Rows are points. The last column is the point's height on a tilted bowl or saddle (a function of degree 2), plus a little noise. Count its main directions that bend up, bend down and stay straight.
(in the rows, 128 means zero)

Points (9 x 3)
[[ 93 100 105]
 [122 180 186]
 [163 123 148]
 [160 122 149]
 [146 131 157]
 [126  98 131]
 [121 141 162]
 [198 144 124]
 [121 113 140]]
Directions: 0 up, 1 down, 1 straight

Points (16 x 4)
[[ 98 186  92 122]
 [133 120 158 109]
 [ 85 144 123 128]
 [185 189 105  81]
 [153 109 172  68]
 [177 145 104 103]
 [115  92 118 104]
 [144 148 145 125]
 [139 125 141 123]
 [128 119 135 128]
 [134 146  81 136]
 [138 137  98 139]
 [137  93 145  90]
 [120  78 131  80]
 [125 117 161 108]
 [ 91 133 166 103]]
Directions: 0 up, 3 down, 0 straight

Points (16 x 4)
[[113 164 131 118]
 [161 110 157 157]
 [112 193 135  91]
 [119  93 156 147]
 [134  78 124 140]
 [132 101 101 151]
 [156  98  95 155]
 [117  92  99 156]
 [129 154 114 130]
 [199 129 153 193]
 [138 112 163 151]
 [139 167 135 125]
 [139 141 165 147]
 [158 119  72 171]
 [118 144 102 138]
 [155 119 132 149]]
Directions: 2 up, 1 down, 0 straight

Points (25 x 5)
[[125 142 115 204 139]
 [124 119 131 142 125]
 [119 133 132 156 121]
 [132  92 121  78 173]
 [171 166  92 120 149]
 [132 126  79 109 139]
 [108 124 170 108 153]
 [ 88 141 142 151 119]
 [ 74 119 111 106 156]
 [152 115 173 170 135]
 [142 106 120  95 155]
 [106  98 127 169 122]
 [104 146  98  98 150]
 [166 114 203 141 161]
 [123 131 174 156 123]
 [155 120 207  98 195]
 [121 155 133 106 148]
 [112 116 130  88 165]
 [136 136 129 147 128]
 [172  81 132 125 147]
 [ 97 147 127  78 179]
 [164 151 160 131 156]
 [149 141 118  81 173]
 [111 124 124 107 144]
 [144 119 116 109 145]]
Directions: 2 up, 0 down, 2 straight

Points (48 x 7)
[[117 130 155  50 162  88 160]
 [151 114 108 185 100 132 138]
 [ 79 105  90 121 152 119 169]
 [ 94 165 137 159 134 131 170]
 [127 110 153 134 136 122 128]
 [123 160 151 190 145 158 158]
 [132 156  68 110 148 103 156]
 [133 134 145 152  98  88 132]
 [123 111 104 107 162  88 140]
 [106 135 127 104 164 150 166]
 [ 93 126 122 153 179 141 198]
 [142 129 110 110 164 145 137]
 [ 89  90 132 134 171 111 183]
 [101 147 130 137 118  78 139]
 [146 119 117 112 106 132 113]
 [135 107 130 191 143 120 154]
 [157 146 145  78 113 144 142]
 [ 96 129 170 163 133 108 165]
 [131 122 116 127  98  78 124]
 [138 134 168  92 104 133 142]
 [156 169 140  71 108 124 156]
 [168 115 150 132 124  68 129]
 [158 115 146 161  91 132 113]
 [103 127 168 160 128 136 161]
 [155 103 156 112 123 172 135]
 [179  81  91 158 130 154 124]
 [112 143 127 102 141 160 157]
 [164 144 132 143 144 144 102]
 [105 130 129 136 131 156 156]
 [159 135  94  99  90 107 125]
 [119 138 171 146 154 166 166]
 [139 134 135 104 143 158 136]
 [125 149 139  69 181 134 184]
 [143 105 127 145 122  70 136]
 [190 127 121 112 124 156  95]
 [132  96 134 134 142 123 129]
 [179 153 109 105 197 147 153]
 [ 83  96 152  99 114 157 186]
 [153 141 130 115 128 133 112]
 [231 142 136  70  76 131 165]
 [120 127 200 116 156 118 173]
 [137  86 172 167  97 109 143]
 [138 105 117 142 138 149 132]
 [171 162 129  95 103 112 132]
 [163 117 188 147  87 127 124]
 [107 146 147 109 144 112 139]
 [121 127 110 141 120 144 136]
 [188 108 138 136 122  68 131]]
Directions: 5 up, 1 down, 0 straight

Points (47 x 7)
[[175 164 159  66  97 146 171]
 [ 88 154 162 101 170 161  93]
 [155 105 116  97 205 112  81]
 [ 60  98 135  99 131 165 155]
 [146 144 212 130 130 146 153]
 [130 143 119 139 140 134 120]
 [117 126 138 141 143 142 120]
 [160 175 140 110 145 135 123]
 [102 136 114 132  96  73 119]
 [166 157 121 121 109 100 159]
 [137 146 141 147  99  78 119]
 [127 158 197 154 110 101  87]
 [147 137 165 161 134  92 154]
 [162 131 131 123 152 114 154]
 [134 148 148  90  92 127 119]
 [176 124 117 173 102 115 175]
 [135 140  97  85  92 141 138]
 [156 120 133 177  95  49 166]
 [107 126 174 125  91 163 137]
 [140  68 115 111 125 119  93]
 [136 137 105 128 125 111 140]
 [144  94 167 114 169 120 111]
 [128 135 126 125  76 127  97]
 [142 132 113  85 127  69 170]
 [160  84 123 143 157 120 126]
 [107 129 141 193 126 153 138]
 [160 122 148 114 103 143 152]
 [125 119 175 149 149 114 134]
 [174 130 133 149 141 121 177]
 [ 98 143 150 119 107 167 115]
 [142 144 119 161 157  89 178]
 [142 138 144 120 133  64 143]
 [146 162 121 109 158  99 149]
 [157 189 137  94  70 191  74]
 [134 135 168  95 192 130  86]
 [166 148 133 164  96  93 155]
 [123 119 157 114 126 110 118]
 [105  67 162 141 144 123 107]
 [116 140 139 158 168 109 135]
 [160 113 116  96 165  91 148]
 [166 103 117 170 165 123 163]
 [116 113 116 152 153 111 131]
 [130 138 135  87 128 143 130]
 [159  92  89 128 124 120 128]
 [159 135  96  79 139 106 180]
 [ 98 123 142 134 139 105 120]
 [145 127 133 161 122 135 139]]
Directions: 3 up, 3 down, 0 straight

Points (75 x 9)
[[164 106 127 103 161 144 114 125 122]
 [111  98 131 115 130 101 113 144 135]
 [155 152 146 160 148  77 186 123 102]
 [151 125 128 108  83 123 125 159 153]
 [147 120  86 110 165 115 104  93 123]
 [105  98 131 105 139 103 118 124 134]
 [108 150 139  90 159  92 139 117 117]
 [131 118 165 154 102 110 119 128 113]
 [141 142 173 128 115 117  91 106 126]
 [ 82 138 151 152 178 136 125 113 122]
 [100 140 130 163 132 109 148 108 114]
 [114 171 132  51 101 142 171 138 187]
 [136 131 119 134 120 125 153 151 119]
 [157 103  62 128 117 170 125 141 162]
 [123 157 176 136 103 117 128 100 124]
 [162  98 176 112 114 140 113 117 119]
 [133 160 157 165  73 120 126 126 124]
 [104 120  94  86 131 142 126 163 144]
 [127 147 147 179 132 130  79 122 135]
 [173 154  92 161 196  85 158 127  81]
 [189 107 126 149 138 119 135 120 107]
 [185 132 136 140  82 121 146 111 110]
 [117 143 110  91  80 128 149 102 157]
 [ 98 126 123 159 146  85 144 115 114]
 [147 128 156 118 135 105 153  90 108]
 [ 89 149  69 144 205 178 135 115 116]
 [172 136 132 121 173 143 130 124  99]
 [164  85 154 139 171 137 132  77 111]
 [ 94  55 127  93 114 135  69  90 228]
 [142  80  78 134 102  92 107 127 167]
 [169 144 149  85 148 156 151 105 123]
 [179 117 152  98 105 137 139  87 134]
 [124 165 146 158 129 121 128 169 146]
 [170 111 149 129 113 127 149 132 106]
 [124 150 107 110 127 144 145 149 137]
 [128 162 124 161 132 147 143 143 135]
 [139 133 148 142 106 164 171 144 124]
 [131  71 110 120 120 128 111 110 164]
 [134 163 169 136 148 196 164 130 159]
 [148 113 128 199 108 149 110 153 143]
 [137 131 117 119 162 122 164  82 107]
 [114 135 149 100 113 121  88 139 161]
 [127 115 110 168  90 138 112 178 157]
 [130 146 166 174 109 131 119 128 117]
 [102 106 101 155 172 122 114 172 132]
 [142 138 141 146 116 172 148 140 137]
 [139 161 100 158 108 139 127 164 150]
 [122  73  77  97  74  75  83  99 236]
 [ 67 120 200 145  92 113 145 125 119]
 [ 77 117 108 166  84 134 132  97 124]
 [134 111  92 169 135 137 159 143 114]
 [134 135 119 137 136 132 150 134 116]
 [123 170 149 188 123  97 144 164 142]
 [155 177  89 117 195 110 154 174  90]
 [123 120 130 151 117 141  89  90 151]
 [108 149 132 139 156 173 112 108 147]
 [162 138 152 111 149 106 105 113 107]
 [159  86 143 182 148 154  75 170 166]
 [160 113 101 131 123 134 110 110 145]
 [122 174 108  86 179 105 108 125  99]
 [129 147  66 175 135 165 137 160 143]
 [129  96 123 130 147 179 166  94 146]
 [148 130 125  76 144 121 168 161 115]
 [128  65 101 100 151 123  79 122 179]
 [ 91 119 196 106 148 148 124 141 128]
 [ 77 169 125 148 138 139 140 134 142]
 [158 179 100 144 124 102 146 122 117]
 [130 163 135 150 130 115 194 151 121]
 [143 133 150 123 112 169 145  83 142]
 [156 151 125 111 134 128 131 122 125]
 [134 107 135 180 174 152 132 117 124]
 [ 72 166 117 156 108 132 198 122 121]
 [133 142 151 187 154 162 135 130 128]
 [117 158 120  97  72 154 108  80 200]
 [167  80 123 115 126 151 156 159 125]]
Directions: 4 up, 2 down, 2 straight

Points (78 x 9)
[[155 151 119 156 149 134 148  80 109]
 [112 110 122  84 141  90 134 118 103]
 [115 176 131 128 150  78 109 125  97]
 [145  93 125 140  94 103 184 129 101]
 [162 126 154 157 128  99 134 134 108]
 [130 103 128 130 114 117 179  94 106]
 [160 139  94 149 105  95 143 135 114]
 [157  89 138 183 151  91 189 120 107]
 [145 139 100 186 126 146 166 170  82]
 [141 114 132  96 187 153 132 145 110]
 [113 153 123  58 101 125 109 145 132]
 [127 143 138 125 101 124 133 114 127]
 [112 134 103 132 104 132 132 127 127]
 [142 114 155 119 109 104 123 104 117]
 [156 126 153 123 123 124 162 118 103]
 [143 125 120 127 121 119 152  93 120]
 [119 152 184 134 102 137 153 140 102]
 [145  76 149 127  58  87 143 121 103]
 [134 140 171 191 131  90 150 170  80]
 [164 100 140 100 156 190  97 105 145]
 [ 99 139  83 112 122 155 123 108 132]
 [187 143 128 108 145 129 171 117  87]
 [ 91 132 140 102 146  66 146 127  78]
 [130 115 122 133 143 143 148 138 117]
 [ 72 194 100 168 144 119  80 140  98]
 [142 141 141 112 135  90 128  93 108]
 [ 98 160 138 129 151  73 127  80  89]
 [ 91  91 164 127 145 152 129 110 113]
 [ 89 124  96 183 118 124 104 109 129]
 [147  81  84 129  69 176 144  98 100]
 [119 161 163 169 144 130 141 180  73]
 [147 148 110 112 122  96 120 111 116]
 [117 127  59 151 139 134 161 123 104]
 [113 137 189 110 132 171 139 158 116]
 [135 123  92 136 143 119 162 110 114]
 [148  96 134 181 121 133 156 153 110]
 [ 70 127  79 164  89 116 135 149 112]
 [ 91  94  92 146 124 135 140 151 114]
 [109 112 172 149 114 191 160 159  92]
 [134 111 153 154 102 150 142 114 118]
 [160  77  83 133 151 126 145 166  98]
 [170 135 122 195 137 148  92 115 114]
 [158 171  46 126 143 179 100 104 101]
 [138 100 109 132 126 174  98 172 110]
 [158 149 137  76 146 113 101 146 102]
 [106 149 136 106  93 128 127 139 131]
 [175 173 141 154 128 126 134  95 101]
 [ 89 120 129 103 163 156 151  92 126]
 [ 98 119 157 173 108 139 143 132 108]
 [159 150 152 103 155 117 169 121  85]
 [120  97 161 108 127 102 141 122 102]
 [182 185 107 112 133 165 127  98 120]
 [149 163 149 119 120 152 144 169 107]
 [136 145  92 141 136 150 144 133 114]
 [152 134 128 153 123 118 110 151 118]
 [173 149 149 174  98  63 166 187  71]
 [170 140 126 137 116 166 124 104 127]
 [127 100 126 152 148 119 131 186  93]
 [112 127 158 127 148 124  81 137 115]
 [ 96 110 139 122 175  99 103 161  85]
 [112 103 153 105  75 127 129 176  99]
 [190 142 131 117 114  98 126 180  68]
 [134  95 164 162 149 116 111 151 105]
 [109 126 159 112 174 132 126 154  96]
 [163 144 115 111  61 124 136  93 107]
 [136 151 132 154 166 112 152 140  88]
 [115 150 124 135 157 128 192 155  68]
 [157  97 135 122  89 123 130  88 119]
 [185  84 104 100 132 165  78 141 103]
 [140 107 136 138 176 128 157 143  95]
 [ 86 113 143 119 149 100 131 120 104]
 [150 103  99 107  92 104 183 154  77]
 [168 173 196 108 115 134 131 152  94]
 [165 118 122 152 104  89 120 139 126]
 [ 92 162 214  97 129 111 116  85  88]
 [ 63 138 104 162 122 150 133 136 107]
 [112 110 109 195 143 133  72 118 126]
 [127 134 107 103 127 102 137 170  94]]
Directions: 1 up, 6 down, 1 straight

Points (68 x 9)
[[ 78 123 120 140 150 143 107 124 121]
 [115 100 107 121 106 164 101 157 109]
 [ 85 112 131 169 103 116 105 116 132]
 [132 145 141  79 154 156 118 102 148]
 [ 65  99 150 150 156 117 181  93 194]
 [130 123 160 114 132 159  64 116 124]
 [115 175 152  90 111 110 141  99 186]
 [129 128 219 160 115 129 160 112 142]
 [103 127 116 129 123  99 107 171 147]
 [130 145 180  58 186 171 110 114 182]
 [120 123 105 113 113 134 161  72 142]
 [153 137 122 125  98 164 158 137 136]
 [159 129 129 157 141 194 150 110 109]
 [ 83 151 154 139 109  83  82 128 194]
 [128 166 122 159 122 106 126 158 151]
 [131 118 133 108 165 132 101 170 149]
 [ 94 107  77  92 118 127 140 146 118]
 [135 136  92 113 113 124  72 155 144]
 [165 160 134 157 188 141 154 127 142]
 [119 128 113  87 126 167  74 121 109]
 [134 180 128 118 104 143 121 114 145]
 [ 84 154 140 173 182 130  99 127 174]
 [123 112 147 140 144 120 139  93 145]
 [127 145 136 130  81 162 102 106 121]
 [144 133 126 102 124 107 122 111 149]
 [109 115 100 119 137 110 160 101 141]
 [147 111 116 118 138 102 136 139 140]
 [164 134 184 165 139 119 154 127 137]
 [139 132 158 132 149 121 112 115 146]
 [104 112 152  61 112 100  95 120 179]
 [149 117 138  80 149 171 118 115 141]
 [ 94 148 124 160  98 164 124 132  92]
 [ 89 129 101 185  94 146 109  90  91]
 [107  84 146 161 132  88 166 116 162]
 [139 152  75 104 135 121 154 116 107]
 [ 89 134 170 109 150 133 126 116 158]
 [108 174 132 177 112  93 162  98 151]
 [178 192 131 159 162 160  88 121 168]
 [142  80 130 121  84 102 124 147 150]
 [144 104 111  83 151 119 103 183 153]
 [157 142  91 179  71 161 146 119 106]
 [124  79  67 148 152 106  49 171 189]
 [119 119 130 162 168 110 136  98 158]
 [146 103 140 134 128 128 176 155 144]
 [151 144 132 134 138 119 127 140 142]
 [130  80 127  85 127 160 113 146 137]
 [163  87  98 126  99 130 146 109 140]
 [ 96 151 139 131 138 167 146  88 124]
 [153  93 123 145  98 141 127 135 128]
 [125 119  99  93  81 120 139 147 141]
 [135 124 113  83 125 111 137  97 153]
 [167  90 136  98 129 195 118 118 131]
 [187 135 105 150 142 145 112 139 143]
 [122 140 110 184 152 136 160 125 127]
 [150 122 109 125  81  97 105 105 160]
 [ 82 104 187 111  69 125 120 109 159]
 [120 109 142 118 103 118  97  79 151]
 [150 166 108 166 170 142 148  80 122]
 [137 115  87 127 107 137 136 121 116]
 [134 158 157 150 105 159 139 139 135]
 [162  87 177 127 171  85 160 156 138]
 [136 163  84 110 171 105  96 106 144]
 [104 159 122 142 146  66  90 118 205]
 [143 123  85 154 166 186 116 126 101]
 [ 52 177 131 161 135  95 142 138 157]
 [ 84 118 144  93  79 103 122 151 154]
 [129  96 170 155  85 156 151 144 125]
 [104 102 154 116 115 122 143 122 144]]
Directions: 4 up, 2 down, 2 straight

Points (62 x 9)
[[141 158 107  88  98 158 154 146 134]
 [100 145 138 132 161 116 104 180 121]
 [169 166 129 157  84 122 170 176 123]
 [162  73 142 132 171 149 146 106  86]
 [134 108 158 106  73 102 133 130 111]
 [162 110  84  88 181 138  84 135 121]
 [111 171 118 137 110 147 111 121 132]
 [147 148 122 184 196  38 148 120  69]
 [119 114 117  99 127 143  90 120 126]
 [173  96 132  96 132 129 116 139 115]
 [135 132 131 114 167 135  96 101 119]
 [158 133  93 136  93 165 148  86  93]
 [159 134 189  98 130 164 113 130 124]
 [153 134 144 105  81  78 169 128 106]
 [154 156 155 116 147 121 111 113 118]
 [127 133  85 137  82 125 140 135 131]
 [138 116 182 167 147 138 146 104  74]
 [146 124 127 112 148  95  84 105 103]
 [134 154 128 125 103 125 132 123 126]
 [148 107 144 139 145 156 126  83  86]
 [ 91  98 107  85 151 141 118 140 135]
 [129 138 147 146  84 116 152 143 114]
 [124  94 193 127 175  99 131 164 141]
 [112 193 162 154  96 117 139 138 104]
 [128 110 114 149 153 128 154  98 105]
 [107 108 159 118 165 127  86 128 124]
 [146 129 158  95 109 148 157 162 142]
 [111 163 114 168 163 158 121 150 127]
 [136 146  92  97 135 103 165 152 138]
 [103 153 148 108 148 121 127 156 134]
 [101 133 103 110 122 148 137 147 134]
 [101 100 127 164 134 129 134  99  99]
 [162 144 144 200 158 165 114 145  75]
 [106  86 128  83 181 148 107 173 157]
 [111 122 173 151 157 123 133 172 117]
 [138 134 112 121 151  99 152 140 135]
 [ 64 109 146 109  68 115 109 111 101]
 [123 173 106 159 102 111  75  88 117]
 [150 109 154 146 107 157 163 141  98]
 [144 123 119 136 132 131 125 118 116]
 [174 100 177 105 158 132 187 171 157]
 [156 164 164 119 118 153 122 135 129]
 [ 69 149 110 168 133 128 157 109 110]
 [134  87 157 151 125  98 141 146  99]
 [174 109 138 102 177 135 131  87  89]
 [134 134 100 109 106 101 188 118 112]
 [135 150 139 133 123 111 137 143 128]
 [143 122 135 103 131 164 117  58  84]
 [164  79  94  80 186  87 116 146 136]
 [136 120 125 108 173 118 160 110 127]
 [141  68 144 168  93  79  67 129  54]
 [127 141 106  83 161 205  89 171 114]
 [138  98 150 128 109 131  51 138 107]
 [136 121  93  96 111 149 108 136 126]
 [ 85 119  87  96 138 146  92 112 113]
 [152 138 122 101 159 129 150 128 135]
 [128  91 135 135 186 141 112 173 139]
 [ 97 119 113 162 109 130 166 144 123]
 [119  82 127 140 139  97 178  42  21]
 [111 110 135 156 148 101 108  99  88]
 [118 125 152 114 129  87 126 111 101]
 [105 160 151 126 131 105 145 141 121]]
Directions: 1 up, 3 down, 4 straight
